Each row of a before or after table is a point. One or more steps were done to the points. Then noise was added and the rows were shuffled. The steps act on columns, c1 being the first. Write out the steps. A step turns or swaps two columns, mirrors them in a line or flattens them onto one, adds a multiple of one to another, or multiplies or shifts one. Angles are multiples of 10 degrees, from the lower column toward the higher: turns from -170 to 170, lines from 10 to 170 but not 90. Use the fewest steps. Two steps may share a column if one is a turn and the other turns, adds or multiplies; they go together, in the order done. Otherwise the lowest column goes first.

Before:
[[-55,-25,56],
[22,18,39],
[-31,-10,11],
[25,-4,59],
[36,-40,9],
[58,-29,92],
[-62,3,0],
[57,27,-6],
[0,-1,22],
[8,-54,-4],
[-16,-25,73]]
After:
[[28,8,39],
[35,-73,35],
[1,16,16],
[-62,96,-2],
[-31,47,17],
[57,-35,81],
[59,-72,-27],
[9,-52,39],
[-55,109,55],
[-15,63,65],
[23,7,10]]
Steps: turn c2 and c3 by -50 degrees; add -1.5 times c1 to c2

Before:
[[76,-17,-15,69,84,-33,-3,5],
[-25,70,0,46,-8,-11,7,-105],
[21,-30,-17,-6,-11,19,20,-19],
[18,-4,-72,-8,57,4,41,44],
[62,62,-54,-28,0,-40,17,2],
[-25,-34,-16,-36,13,99,4,-34],
[81,-8,-18,-37,-1,59,-30,7],
[11,-13,27,35,-40,23,-56,44],
[-3,59,-14,11,-63,-30,-37,9],
[9,18,-33,-52,-40,50,15,-21],
[-7,51,-8,48,18,37,-35,-46],
[36,-58,-84,16,-49,12,-23,-7],
[-12,-27,12,-102,2,13,-33,35],
[22,24,-7,17,-40,27,-22,31]]
After:
[[26,-11,-10,13,-24,-18,1,-36],
[12,41,10,-20,-13,25,-75,42],
[57,-12,-61,50,21,-43,-21,2],
[-19,-41,-26,-23,16,-34,-66,26],
[18,-2,-12,-9,-16,-30,-42,41],
[-15,-44,8,99,23,26,-19,11],
[87,-40,6,-14,-13,-16,-50,-41],
[80,46,-27,14,-14,50,13,39],
[-13,121,19,-48,-9,-9,3,-35],
[51,-17,-56,-80,54,6,57,-8],
[1,72,10,-28,36,-51,-8,1],
[-2,-2,29,66,6,-82,11,-49],
[68,-35,20,11,3,-4,71,29],
[33,25,9,69,-31,-37,-24,0]]
Steps: mirror c1 and c3 in the line at 150 degrees; turn c2 and c8 by 40 degrees; turn c4 and c6 by -160 degrees; turn c5 and c7 by 50 degrees

Before:
[[-41,30,51,62,79,15,-6,23,67,-21,42,29],
[-62,-40,34,30,-114,-30,-20,10,-35,-6,-44,58],
[-27,-83,-31,16,-7,33,0,9,6,6,-100,27],
[-97,-19,3,-5,-59,14,8,-27,-79,-14,-38,42],
[-37,-13,73,86,32,57,24,21,7,14,60,68],
[-50,-51,46,33,-73,-5,23,-2,-62,-31,-35,-17],
[-30,-26,3,18,21,-10,34,-34,18,67,-48,13],
[-5,-17,5,55,59,0,45,27,44,-18,76,61],
[-12,-62,37,-28,-54,21,-6,-37,-2,-15,-46,38],
[-63,-49,2,5,-108,19,-43,-1,-67,14,-3,-6]]
After:
[[-97,-24,-22,-27,-58,12,7,-75,51,-10,20,31],
[-63,-24,-8,-2,-118,-36,-21,-25,51,-2,19,65],
[-36,-34,9,56,35,56,23,14,-21,12,-53,97],
[-10,-71,8,-94,-59,-7,1,-24,4,-16,56,50],
[-45,-52,42,-18,-68,-18,23,-49,46,-24,13,11],
[-40,25,16,88,67,25,-6,67,-49,-20,-25,52],
[-1,-14,-38,34,75,-3,45,49,-43,-16,-66,53],
[-31,-80,-45,-75,-4,6,-1,8,55,4,87,7],
[-64,-55,7,-48,-122,-3,-42,-51,32,9,-24,-3],
[-31,-20,-5,4,36,-14,29,-7,-14,65,65,12]]
Steps: turn c2 and c6 by 20 degrees; add 1 times c2 to c4; turn c3 and c12 by 40 degrees; add 0.3 times c7 to c5; turn c8 and c9 by -50 degrees; turn c9 and c11 by 150 degrees

Before:
[[-47,-31,47,33,-23,-75,-5,19,-13,102,-6,35,-82,51,-16,-29,117,-59,2,50],
[37,54,9,-28,-1,30,32,-68,-6,0,15,-43,-102,-3,5,-50,15,31,9,-10],
[-1,20,45,-11,43,-29,-36,-88,27,48,31,-25,-32,-11,66,-77,8,61,5,-35],
[-35,33,9,-21,-9,-11,64,32,-11,-39,-4,-30,81,-30,20,38,-1,3,-45,60],
[26,70,31,-36,-12,-28,-64,-53,-18,5,36,-45,-49,-34,19,-21,28,42,14,-6],
[-39,17,33,-8,-1,37,-6,31,-10,-23,-10,-68,44,-34,-18,-39,-42,16,4,51],
[15,77,59,7,13,8,-6,-20,27,-11,1,15,-31,-34,65,-30,-27,28,30,-19],
[14,5,-38,-29,-19,31,33,70,-38,13,-1,-1,16,35,45,13,-78,-5,9,64],
[-14,-5,-19,5,-36,47,-9,74,10,-25,-15,-50,21,-3,23,-9,11,6,-50,26],
[-65,-44,14,31,4,-84,-27,45,32,74,28,28,-121,60,-57,-1,56,-9,-27,51],
[-18,33,14,27,2,71,19,57,-21,27,-80,-48,36,9,33,59,-29,13,-53,99]]
After:
[[-58,22,27,-15,-28,-35,-46,-91,4,59,44,-25,-37,-2,72,-72,6,-9,5,-37],
[-26,55,20,-26,6,28,32,-71,9,4,9,-47,-105,2,9,-54,14,-43,9,-13],
[-19,72,1,4,-16,-8,-5,-9,28,-2,58,15,-32,-32,66,-28,-29,-23,27,-22],
[5,7,1,-34,24,43,41,73,-18,5,-42,0,18,36,49,9,-75,-13,14,66],
[49,-28,-7,33,60,-59,-4,15,-48,83,52,28,-87,51,-19,-34,122,62,1,48],
[-7,-2,-7,10,22,33,-6,78,38,-44,-16,-47,23,-5,21,-15,14,16,-49,28],
[-20,15,-6,-15,-9,33,-8,26,6,-18,36,-70,45,-35,-18,-40,-33,34,0,48],
[-30,71,29,-43,15,-17,-63,-56,-31,3,26,-48,-44,-29,19,-23,33,-33,19,-8],
[4,-52,21,29,24,-85,-26,38,-7,72,10,31,-118,57,-57,-3,57,73,-29,60],
[-12,23,-81,29,8,68,20,58,18,22,19,-45,40,5,32,55,-28,13,-58,102],
[-14,39,-2,-25,-2,-10,72,32,-17,-38,10,-28,81,-29,20,42,2,33,-41,57]]
Steps: mirror c1 and c18 in the line at 140 degrees; swap c3 and c11; mirror c5 and c10 in the line at 80 degrees; turn c6 and c9 by 30 degrees

Before:
[[2,88,-2,6,-42,-5,-37,-30,-77,-54,4,15,10,-108,-4,17,101,108,-54,-25,-99,58,20,55,-67,81,89,-17,-44,-45,-31,37,17,-43,-17,9,7,-25,91,-51,-3,21,42,23,3,-26,-9,-33],
[98,-19,-13,13,-28,-10,-21,42,-10,46,64,-27,-47,54,-61,-47,-15,40,21,66,-15,-49,-72,-7,34,-33,-45,35,3,37,47,3,-23,31,62,1,25,56,-57,-18,-20,-58,-78,-49,-53,28,47,14],
[33,16,52,-33,-30,-46,-21,95,42,-38,8,-22,21,-9,-17,61,-30,46,-62,-89,32,57,-3,14,22,29,34,-32,-78,103,-21,28,24,-9,1,28,-17,-29,25,-88,45,-12,4,18,-37,-75,17,-32],
[97,-6,-10,55,-37,-52,-76,30,58,-1,4,24,-11,31,-54,-32,-22,-3,-37,17,26,-25,-71,-10,28,-11,-1,-12,17,54,-13,3,-16,-16,-27,-6,-2,-1,-88,-45,-40,-36,-36,-13,-17,-30,72,-6],
[-28,9,-56,102,20,7,25,-59,-12,27,35,-24,-113,-10,-40,-40,11,69,53,70,-57,-43,-72,-80,50,58,-7,92,-7,-12,-6,-19,-57,26,20,11,38,48,-13,43,-79,-66,-20,-54,-19,6,22,28],
[-34,7,-60,-35,52,61,-1,-20,-36,-33,2,-51,-61,-73,40,-60,30,92,-7,57,-40,-38,-60,-31,-43,56,15,76,-38,-4,-51,-68,-118,53,5,53,2,-30,25,31,36,26,45,-13,-11,-14,19,21],
[60,9,-69,14,-36,8,16,67,40,1,-4,-22,-1,31,-82,-15,-32,15,4,20,-46,-10,-36,-45,4,-21,-9,11,46,24,1,-29,12,53,-21,-17,47,38,-20,-25,-80,-86,-7,-51,-39,25,70,6],
[-14,-2,-5,-9,-17,-28,-15,26,-94,-83,29,-27,14,-91,25,-1,30,82,-10,-22,-90,53,3,8,-47,48,90,-32,-95,-58,-62,35,27,-59,-65,47,-46,-46,46,0,50,43,94,11,-26,-59,-53,-21],
[32,-18,47,-30,20,-28,-40,73,-11,-101,-29,56,5,-41,-24,60,12,60,-25,-31,-9,10,39,43,-1,8,48,-54,-50,-4,3,44,52,6,3,6,-1,-72,34,-35,60,23,47,22,23,-97,21,-40],
[42,5,27,-42,-18,-82,-40,70,69,-12,-46,19,18,-21,-27,63,13,20,-3,-46,15,-2,-11,43,-17,-92,11,-28,-40,119,-12,39,39,-8,-38,-24,-25,-11,23,-16,36,12,-5,0,-79,-69,37,-37],
[101,0,11,-1,19,4,35,-41,13,-11,46,-4,-14,-24,-75,-26,-54,-7,17,40,22,4,-25,16,30,0,-28,1,-42,65,-15,19,-34,19,-2,-14,11,10,-51,3,-60,-43,-37,-35,-23,5,45,12],
[-10,-17,-25,19,25,54,-28,-51,-21,41,73,-18,-33,39,6,-29,6,68,4,52,-73,-28,-69,-22,15,87,-38,70,8,-41,-20,-6,-69,47,-47,-2,36,30,-3,70,-45,-49,0,-65,-38,35,79,17]]
After:
[[-63,18,-66,12,-40,9,16,58,42,-6,-10,-23,23,32,-79,-11,-28,9,12,13,-19,-9,-61,-45,5,-20,8,4,64,25,5,-30,10,60,-20,-4,48,34,-22,-19,-79,-94,-3,-51,-46,27,53,4],
[-27,23,45,-30,-31,-46,-28,91,45,-38,1,-27,-9,-14,-11,60,-32,53,-56,-93,29,50,10,13,21,33,44,-32,31,105,-53,35,23,-8,9,26,-15,-21,30,-90,46,-11,12,16,-23,-75,-79,-38],
[55,7,-52,100,18,10,27,-65,-10,32,28,-28,103,-25,-41,-37,11,79,47,72,-17,-36,-93,-85,46,66,-7,94,28,-9,11,-9,-74,26,21,17,29,46,-18,51,-80,-75,-21,-52,-12,1,-11,33],
[13,0,2,-6,-19,-25,-23,29,-100,-80,19,-31,-18,-90,14,-3,27,95,-8,-32,-78,57,-42,2,-48,48,95,-28,-45,-56,-71,32,31,-56,-68,46,-52,-41,35,11,51,34,101,9,-20,-56,-101,-13],
[-37,-3,19,-40,-25,-81,-27,81,70,-10,-47,22,4,-24,-39,66,18,17,3,-49,14,-2,0,38,-20,-85,9,-23,47,113,-46,45,47,-19,-39,-20,-23,-19,13,-9,33,0,-5,-9,-76,-75,-34,-30],
[-90,-1,12,12,13,7,36,-49,8,-16,40,-2,48,-22,-81,-24,-59,-4,12,41,28,0,-8,16,25,-2,-27,6,53,61,-5,24,-27,17,-2,-16,8,14,-41,6,-56,-50,-40,-39,-23,16,-36,11],
[-94,6,-11,62,-38,-33,-70,28,57,2,1,17,40,29,-52,-31,-22,-4,-39,18,62,-34,-39,-7,36,-16,-10,-13,68,49,-23,4,-8,-13,-30,-6,-2,-5,-88,-47,-43,-40,-30,-14,-21,-30,32,-9],
[55,0,-55,-32,60,58,-3,-24,-26,-35,3,-58,51,-71,41,-63,31,89,-6,68,-11,-38,-75,-34,-41,64,6,64,24,-1,-31,-68,-118,54,1,48,-2,-38,24,29,37,33,47,-6,-9,-10,-40,19],
[-81,-16,-13,15,-22,-13,-20,42,-8,41,60,-27,75,59,-58,-45,-15,39,16,75,28,-52,-60,-18,28,-33,-45,32,52,45,61,3,-26,23,57,13,24,55,-47,-12,-25,-64,-82,-53,-55,32,3,20],
[15,-11,-17,22,25,56,-20,-57,-21,37,78,-23,25,39,0,-28,0,63,8,43,-23,-28,-96,-20,10,91,-33,71,73,-37,-9,-14,-62,48,-50,1,42,34,5,75,-50,-52,-3,-65,-39,45,17,12],
[-3,88,-10,14,-46,-14,-32,-31,-77,-57,3,19,-10,-109,3,6,110,112,-58,-24,-97,51,-26,55,-60,72,90,-13,3,-51,-43,41,11,-37,-17,2,2,-25,93,-58,-13,26,42,24,3,-21,-39,-31],
[-30,-20,38,-31,14,-28,-33,77,-10,-95,-32,58,9,-41,-24,62,14,57,-27,-33,-36,10,32,43,-9,10,47,-50,15,2,-24,40,58,8,9,4,-3,-62,47,-30,50,30,40,16,25,-90,-48,-38]]
Steps: turn c1 and c13 by 160 degrees; turn c21 and c23 by 30 degrees; mirror c29 and c47 in the line at 50 degrees; add 0.7 times c48 to c31

Before:
[[-12,6,-37,5,4,-17,-4,26,60,9,-10,-11,-23,-18,29,18,-33,-33,-20,-25,-4,5,5,7,27,2,-47,-3,11,-23,-13,-32,-2,53,-11,-9,77,-11,-14,-16,-16,9,10,-28,9,10,20,10,-38,-20,8,-26,-5,33,-5,-24,31,8,-12,-2,-6,4,20,-2],
[-13,-2,-8,-8,16,-15,-6,-10,29,4,-5,37,13,5,-25,-4,-16,3,-24,0,-47,0,-7,33,-32,-26,-34,-17,8,-4,-15,-22,-22,12,20,21,-49,2,-6,-2,5,-28,12,-4,-17,2,-7,31,-2,47,35,42,2,-30,4,-32,-10,-16,-40,2,-2,11,-19,22],
[11,-13,-36,15,20,-43,23,13,39,-4,-28,-1,4,-8,-6,-5,-8,22,14,17,-12,16,-3,1,-17,24,-26,-11,-31,1,-8,-7,13,19,39,-6,-25,15,15,-35,-2,5,7,48,-33,-7,30,-20,14,-47,32,3,32,-6,5,45,-21,-16,-28,-26,0,7,-6,12],
[8,17,-63,-23,17,-19,-8,16,-15,-23,3,-6,27,-23,12,8,-19,-37,-59,11,-10,-10,22,-21,-8,-17,9,-16,-16,-17,-1,-25,6,14,-10,-28,-52,16,19,-3,17,-17,-2,-11,-20,-18,-64,2,-72,-11,-3,-13,13,36,25,23,5,0,14,-23,-44,33,32,1],
[-32,-18,-7,9,-12,3,18,11,-11,18,-27,42,-3,17,-28,-14,4,-14,23,-17,-37,-28,-5,39,-18,6,-25,34,-16,-18,24,-8,-4,-39,10,26,-20,-38,-10,10,38,6,-15,33,17,-10,-2,-1,12,16,5,-6,-10,0,9,-3,-3,15,32,4,-31,-13,28,-1],
[-11,-4,-35,-28,-7,20,9,2,10,69,-13,-10,11,-37,-37,17,14,25,5,4,-34,13,1,12,6,1,1,-8,-9,13,16,-5,6,0,-35,-10,6,-20,7,32,8,-30,-20,10,2,-6,9,17,-8,-43,35,7,-5,-14,-2,20,10,1,16,5,-27,17,-16,-21],
[-18,5,-70,-6,30,2,-5,-1,41,-46,-17,9,22,-10,-13,-6,17,-18,28,47,-38,-8,-6,11,1,-12,20,-20,41,-19,-23,11,39,-22,-9,19,37,33,12,12,20,6,-3,26,-4,-23,-1,12,-1,33,1,-7,-13,-16,-6,-19,24,38,-7,-30,0,34,12,-20],
[-2,-6,-22,-5,42,17,7,-39,-17,8,-50,25,-41,-3,-2,39,-10,-7,-3,-35,13,-15,43,6,-3,7,-27,61,-16,-7,7,11,-3,35,-28,28,-8,-43,21,17,-3,-7,-17,16,30,5,-39,11,-44,22,9,12,-41,0,-28,-5,-14,-16,-12,-10,-21,3,11,26],
[9,10,16,-28,23,8,27,16,33,4,-12,-10,-3,-23,-19,12,-13,-6,15,-26,-18,14,-9,28,13,7,-33,-33,-14,-15,-6,41,-21,13,-23,-14,-15,13,42,0,4,-26,-1,-24,-4,-26,40,-26,-19,-1,19,-30,-10,48,3,23,33,22,36,15,-14,-29,-13,-18]]
After:
[[-13,7,-37,5,4,7,-4,25,61,11,-10,-10,-22,-16,30,18,-31,-32,-23,-28,-7,5,7,5,27,2,-46,-7,14,-22,-5,-41,17,51,-6,-8,77,-22,-13,-16,-18,10,10,-28,7,9,19,10,-36,-20,6,-30,-6,80,-2,-24,79,11,-12,-2,-6,6,19,-1],
[0,-5,-24,-3,42,-11,6,-41,-17,5,-47,24,-41,-5,0,37,-9,-9,-4,-34,14,-15,42,7,-2,5,-26,62,-18,-9,2,15,-12,34,-27,31,-5,-32,21,18,-4,-7,-18,15,34,6,-41,15,-43,24,9,17,-43,-2,-30,-5,-34,-16,-12,-13,-24,5,11,27],
[-11,-4,-38,-29,-6,-5,10,2,9,68,-12,-11,-3,-35,-37,17,13,21,6,1,-33,13,1,9,7,1,0,-8,-8,10,12,-5,-19,0,-36,-11,8,-3,6,31,6,-28,-16,8,0,-9,10,19,-9,-43,37,14,-3,-38,-1,20,27,-1,19,5,-28,17,-16,-22],
[-33,-19,-8,7,-14,-6,18,13,-14,19,-28,41,-26,18,-29,-13,3,-15,21,-17,-40,-32,-6,37,-20,11,-26,34,-15,-18,25,-11,-2,-41,9,27,-18,-36,-12,8,35,8,-14,35,16,-10,-1,-2,12,14,2,3,-11,1,7,-3,-10,15,30,1,-31,-10,29,2],
[-12,0,-9,-9,18,-11,-5,-11,29,6,-3,37,39,8,-28,-3,-14,2,-26,-4,-47,-1,-5,36,-32,-25,-31,-17,8,-3,-28,-29,23,9,22,21,-50,-18,-5,-3,4,-28,12,-4,-16,2,-7,31,2,46,35,33,2,-76,5,-27,-26,-17,-42,3,-2,10,-20,23],
[7,8,15,-29,20,-22,27,18,33,8,-13,-12,-7,-18,-21,10,-10,-7,14,-27,-18,16,-9,29,12,7,-32,-36,-14,-12,4,52,3,13,-22,-13,-13,13,45,2,5,-28,-3,-23,-6,-28,39,-27,-19,0,18,-32,-10,121,3,21,81,22,36,14,-13,-28,-14,-19],
[15,-12,-35,14,18,31,25,11,40,-6,-28,-1,13,-6,-8,-6,-10,22,12,18,-14,15,-2,0,-16,22,-26,-10,-32,1,-12,-7,32,17,41,-4,-26,-5,18,-35,-2,4,7,48,-33,-5,31,-20,12,-47,31,1,33,-15,5,42,-52,-15,-28,-25,0,7,-3,12],
[-17,6,-71,-4,32,31,-2,-2,42,-45,-17,11,39,-8,-13,-8,15,-18,28,46,-38,-7,-7,11,-1,-11,19,-20,41,-21,-18,14,-17,-20,-7,19,42,51,13,11,20,6,-2,25,-4,-23,-1,16,-2,33,-2,-16,-15,-39,-5,-18,58,38,-7,-28,0,35,14,-16],
[9,18,-63,-24,18,17,-9,15,-15,-22,3,-6,23,-24,12,12,-19,-40,-57,13,-11,-9,22,-25,-9,-17,10,-17,-15,-15,4,-30,17,14,-12,-28,-52,5,19,-3,15,-18,-4,-11,-17,-17,-67,3,-72,-14,-5,-13,13,90,24,24,11,-1,12,-24,-42,35,31,0]]
Steps: turn c6 and c33 by -120 degrees; add -0.7 times c33 to c38; turn c31 and c52 by 20 degrees; add -1 times c31 to c13; multiply c32 by 1.3; multiply c54 by 2.5; multiply c57 by 2.5
